Every row gives one point. To make a cloud, some directions were put in groups of two or more. Within a group, all points are equally far from the middle, so they leave a hole (a ring in 2 directions, a hollow ball in 3). The other directions are filled evenly. Then the cloud was stretched, turned, moved and blurred a little. How many holes are there, and how many directions does each take, smallest first?

Cloud, 13 rows:
[[  0 -42]
 [ 29  22]
 [-37 -26]
 [-27 -37]
 [-40   9]
 [ -7 -42]
 [  0  39]
 [  2  38]
 [-18  34]
 [-26 -38]
 [-32 -33]
 [  0  39]
 [  6  39]]
Holes: 1 (2)

Cloud:
[[ -8 -27 -65]
 [-23 -25 -61]
 [-39 -26  31]
 [ 57  -6  -3]
 [ 15 -40 -34]
 [ 33 -27   5]
 [  1  11 -68]
 [  7 -14  -8]
 [ 27  -6 -47]
 [-12 -34 -37]
 [ 23  -1 -17]
 [-41   3 -11]
 [-14  38 -22]
 [ 21  25  32]
 [ 13 -23 -16]
 [ 20  38 -30]
 [ 10  16  26]
 [  1  15 -68]
 [-21  -9 -20]]
Holes: 0

Cloud, 48 rows:
[[-48  -3 -21  10  13  24]
 [ -7  36  22 -36  14 -38]
 [-22  40  -1  20  36  11]
 [ 35  25 -23   9  20  26]
 [  4  17 -61  -8  30  -9]
 [  7  18  16 -56 -33  20]
 [ 15  60  -5   5 -36  21]
 [-37  11  54 -22  -7  -5]
 [ 28  21  37  -5 -45   8]
 [-37  -7   1  34 -11  37]
 [ 17   9   1  -5  25  56]
 [-21  39  -4  13 -57 -61]
 [ 14  -8  16  15  59 -20]
 [  0  41 -42  -2   2 -31]
 [-15  51  -8 -38  -8 -47]
 [ 14  20 -25 -50 -13 -14]
 [ 13 -29   5 -38  20  51]
 [  9 -28  41  13 -34 -10]
 [ -5 -12  25 -17  33  48]
 [-12 -17  29  37 -15  39]
 [-42 -39   4  -5   7 -17]
 [ -6  40  -4  45 -26 -43]
 [-25  15 -36 -39  -6  32]
 [-20  84 -13  -1 -14 -42]
 [ 38 -31 -13 -20   8 -12]
 [ 36  10 -19  22  -1  24]
 [  6  55  37   4  27 -26]
 [-22  76  -3  18   3 -33]
 [  8  -2   1 -15   0 -51]
 [  5  24  12 -30  19 -40]
 [-41  24 -21  10  24   4]
 [ -1  13  49   5 -41  36]
 [-36 -22  32  -4 -44 -26]
 [ 20 -25  13  52  29 -19]
 [-51 -22 -12  23 -11  -9]
 [ -8  83 -24 -25 -31 -32]
 [-22  49  32 -43   2 -32]
 [-30  78 -13 -35 -37  11]
 [ -2  10  34   3  41 -24]
 [ 11  29  32  46  -1 -37]
 [  5 -10 -40   3 -38 -15]
 [-20  35  58 -30 -21  26]
 [-38  10   6  26 -15  38]
 [-27  50  49   8 -21  33]
 [ 15  46 -41   6   8  -5]
 [-50  56  14  26 -13 -20]
 [ 19 -47   3 -24 -21  24]
 [-13  -7  46  35 -27  25]]
Holes: 2 (2, 3)

Cloud (75 x 8):
[[ 55  12 -30  -2 -33 -16 -34  -4]
 [  6  39  29  -7   7  62  -1 -36]
 [ 21   7 -16 -70  22  -1 -59  14]
 [-15 -22 -68 -59 -20  19 -24   3]
 [ 32  22 -45   8   5   3  47   2]
 [ -9  23 -33  34  -5  -2  -7 -31]
 [ 70  -2  11 -27 -12  49 -16 -10]
 [  8  28 -28  16  30  26  33 -24]
 [ 24 -24 -14 -37  -2  82   6  -6]
 [  9  33 -50   9   9  22 -30  26]
 [  8  31 -25  11  49  23  -7 -42]
 [ 15  48   9 -56 -12  15  19  -1]
 [ 59   7  21  17  32  16  15 -16]
 [ 44  20 -11 -26  17  21  49  -1]
 [-25  -7   7 -45  23  50  19  23]
 [ -6  28 -19 -18 -46  51   6 -50]
 [  1 -11  57 -41  42  29  -3 -33]
 [ 43  37  32   8 -16   5 -13 -31]
 [ -2  -3   6 -40  18 -16  51   8]
 [ 46 -14 -13 -54  68  18 -15  11]
 [ 13 -33   2  -4  -2 -15  38 -24]
 [ 57  30   6 -16 -33  18   7   5]
 [-51   4 -53 -41 -25  -6   4   2]
 [ 32  16 -16 -18  41  16  38 -37]
 [ 32 -22 -85 -19 -13  41 -14   0]
 [-29  -6  -7 -14  51   7 -21  44]
 [ 13   8  -2 -51  12  43 -61 -31]
 [-12  30  32  19 -16  35 -36  11]
 [-19  31 -56 -54  -5   2  -3  14]
 [  7   1  13 -57 -41 -10   1  32]
 [-25  26   1 -42  37  14 -45 -43]
 [ -8  17  24 -39  27  35  41 -34]
 [ 10  30 -52   1  17  30 -34  22]
 [  5 -15 -11   9 -12  22  23  54]
 [ 16  18 -38  26  -2 -12  40  -5]
 [ 23  30 -18   4 -39 -38  -9  -2]
 [ 58   5   8   6  -3  15  23  28]
 [  4   2 -69 -61  -5  10 -17  21]
 [-22  -6   5 -32  71  43  -7 -10]
 [ -9  11   4  -4 -67  11  23  33]
 [ 43  -8 -49 -43  26   2  -7 -35]
 [ 18 -11 -40 -55 -31  38 -37 -37]
 [ 17 -15  14 -62  27  54  -9  35]
 [ 32 -25   8 -13 -29 -12  41  16]
 [-25  15 -14  24  13   4 -46   5]
 [ 60  -7  11  -6 -16  44  15 -41]
 [ -7  31 -67 -18  11  21  18   5]
 [-17  16 -37  -5 -38 -24 -15  36]
 [ 63  32  18 -12 -16  11 -21 -11]
 [ 54  -7 -34 -26  56  25 -38 -15]
 [ 14   8 -14 -56  35 -31 -25 -32]
 [-32  20  -5 -14 -33 -34  -1 -30]
 [ 26   4   6 -17 -18  76 -27 -29]
 [-17  33 -28 -29 -11  36 -19 -45]
 [-32   3 -53 -38  22  27  16  -2]
 [ 13   5   8   9  12  -3  27  49]
 [ 30 -12 -60 -43 -22  32 -38 -32]
 [-25  26  53  -6   1   9  11  20]
 [-12 -28  10 -34  33  34  -5  46]
 [  2  53   7 -12  -1  54 -30   9]
 [ 59 -14 -59 -11   4  10  -4 -31]
 [ 47  36 -32 -36  10   4 -42  13]
 [-20  12  -1 -18  24 -40 -17 -34]
 [ -7  17 -39 -39  28 -11  29 -42]
 [ -7 -28  34   3 -16  45 -12  -2]
 [-31 -18  -5 -22  52  22 -16  27]
 [-20  33  59   8   7  16  -3  24]
 [  2  40 -12 -50  56 -33  -8 -11]
 [ 32  31 -52   2 -48 -25   5  -2]
 [ -9  54 -42 -16 -19  13   5 -29]
 [ -4  23  -3  13 -38 -26 -10 -38]
 [ -1  -9 -15  -7   5 -42 -10 -34]
 [  2  26 -27 -22  31  42  40  16]
 [  8   5   1 -50  -2  17  65 -31]
 [ 62   1  10 -43 -10  46 -20 -17]]
Holes: 3 (2, 2, 3)

Cloud, 105 rows:
[[ 34  30   9  36   7  -3 -16  -5 -38]
 [-44  12 -18  25 -17  29   2 -53 -14]
 [ 40 -64  43  15  21  52   0  16 -20]
 [-36 -69   5  30  10   2 -44 -47 -15]
 [  6 -55   4  19 -25 -33 -33   9   9]
 [-26  24 -45  22  -8  17  15  15 -12]
 [ 76 -33  -6  22  -1   2 -19  -5 -28]
 [ 27 -71  10  32 -21   7 -22   4 -14]
 [ 13 -15  63 -58   4   9 -21 -23  49]
 [ -5 -30  25   0 -54  34  -6  15  36]
 [ -7 -35  43   4  26  35   4 -35  37]
 [ 69  19   2  -5 -22  17  25  37   4]
 [-20  -2   6 -50 -29 -20  16  22  29]
 [ 14   7  -9   9 -19 -57 -11 -30  62]
 [ -7 -42 -20   0 -25  24  29 -56 -10]
 [  8 -42 -57  30   1  10 -21  17  16]
 [ -8 -72 -10  19 -18   3  11 -51  13]
 [ 11 -27   4  16 -46  26  35 -30  43]
 [ 28 -50  24   6  -3  -3  44 -27  24]
 [ 17 -19 -29  -6 -43  14 -13  14 -17]
 [ -4  43  54 -30  -4   3  21  12  48]
 [ 24   9  -8 -39 -13 -42  11 -26   2]
 [ 43 -19 -20 -20  57 -18   5  31 -30]
 [-24 -27 -11  57   4   1 -44 -25 -13]
 [  2 -15 -36  -8  27   6  37 -35 -26]
 [ 31 -19 -18 -25  57 -24  11   8 -19]
 [-29 -76 -31  18  19 -46 -16 -66   2]
 [ -9   5  14 -34  17 -65  28  16 -27]
 [ 45   6 -21 -39  13 -78  -6  29  -2]
 [ -9 -45 -10  29 -37 -29   3 -42 -30]
 [ 13   4  16  32  -9  20  16  50   2]
 [-16   4   9 -60 -21 -24  30  -1  31]
 [ -4 -78  -5  12   2  -4 -46  -2 -48]
 [ 29   2  -5 -41   7   5 -57  26  -7]
 [ 14   6  27   6  45 -23   8  32 -14]
 [  9 -58 -10  51 -34  36 -21 -92  -3]
 [-27  29 -34 -34  16  36  59  12  35]
 [ 46 -29  19 -32   8  26  12  25 -49]
 [ 30 -27  37 -21   1 -26 -38 -58  20]
 [ 16  18   0  17  26 -14   6  58  20]
 [ 24   7  -6 -38 -31  11 -15   2  -5]
 [-11 -31  28 -52 -24  12   4  39   8]
 [ 47  -7  19 -23   8 -44  13   3 -14]
 [ -7  -2  -5  25 -49  37  41  29  -1]
 [ 47  17  15  -6 -23 -11 -13  19  22]
 [ -7 -45 -11 -20 -11 -49   1  14 -11]
 [ 44 -65   4  12  44  19  39  28   0]
 [-37 -24   3  33  -7  46 -11 -31  18]
 [-12   3 -15 -29 -52 -11 -18 -23  29]
 [-18  16 -38  36   2  17  31   8  49]
 [-24 -72  12   3 -25 -13  -2 -66 -10]
 [  0   0  22  16  -7  86   4 -17  46]
 [ 27  32   8   1  31   3  20  35 -47]
 [ 50 -41  31   7  22 -27  54  33 -28]
 [-20  36  14 -40  24  32  29  10  11]
 [ 55 -21  17 -26  10 -21  17   9 -25]
 [  4   9  33 -64 -24 -21 -31   9  17]
 [-11 -32  -9  -2 -34 -30  15 -57 -20]
 [ 25 -29   7  62 -18 -31 -28 -14 -43]
 [-35 -64 -18  -5  29 -36   1 -28  71]
 [ 15 -38  15  -5  14  26  -3   1  54]
 [-13  16 -11 -27  15   5 -41  -5  -2]
 [ 19  -9  -9 -16  45 -26  -9 -20  51]
 [ -3  34 -41  -2 -18   5  59  48 -17]
 [  1 -38 -38   8 -29   5 -18 -33  -6]
 [-35  -9  36  11  17  26  20  16  46]
 [ 51   6   6   4 -37  18  -8  13  32]
 [-19  45  -7 -24  -4  55  15  -5   5]
 [ 10 -16 -42  -4 -36 -31 -13 -38 -14]
 [-28 -18  19 -24 -64  37   9 -31  37]
 [ 25 -37  37  -5  37  30   6  -6   9]
 [ 22 -26   6   3  62 -11  -8  39  14]
 [ 14 -41  11  36  46   9  17 -29 -11]
 [  9 -22 -15  62  11 -39  25 -15 -22]
 [ 27  -8  15 -15  27  32  33 -40  23]
 [ 31  -2  18 -36  -7  28  30  -4  80]
 [ 23  -5  16 -31  35  25  19 -10   5]
 [-20 -39  17  33  -9  67 -11 -32  15]
 [-29  24   7 -42  48 -33  19   1  14]
 [-19 -20  -5  27 -45  -9  30 -45  17]
 [ 36 -39 -22  28 -22  17  40 -38  29]
 [ 46  -8  27  -5  -3 -56 -40 -14 -25]
 [  1 -33 -16  26 -51 -15 -32 -14  -2]
 [-13 -43 -37  29 -22 -80  -3 -52   6]
 [-25  60 -14 -27  -6  45  45  12  15]
 [-24 -26 -13  26  26  -4   9  26 -69]
 [-28 -15 -18   4  -5 -44  37  32   2]
 [ 32   5  16 -17  10 -67  -5   6  18]
 [ 14  28  41 -30  -7 -33   6 -18  16]
 [ -4  23  22   4 -49  31  34  -5  70]
 [ 34   2 -19  -9 -37  15  33  19 -50]
 [ 36   7 -27  -9  -3 -51  36  -1 -47]
 [-17 -79 -40  17  18 -57 -17 -44   7]
 [-11   4 -22 -30  42   0  17  50  -9]
 [ 41 -34   3  -3  13 -66  -7 -10  23]
 [ 53 -37  16  -3  10  -9 -57  23   8]
 [ 70  11 -17  -9 -16  23 -38  -8 -21]
 [-29  -1  23   4  20 -33  42  -6  60]
 [ 39 -14  13 -45  27   5  28  10  24]
 [-44 -30  40  26  -8 -20   5 -21   9]
 [ -2  17 -22  -9 -35 -24  16  -2 -20]
 [ -7 -56   1  10 -17  10   3 -51  51]
 [ 20 -23  24 -26  44  28  16  16 -42]
 [ 61 -34   2   7   4 -33 -21   6  -2]
 [ 32   9  21  -8 -42  -7 -62 -53  53]]
Holes: 2 (2, 2)
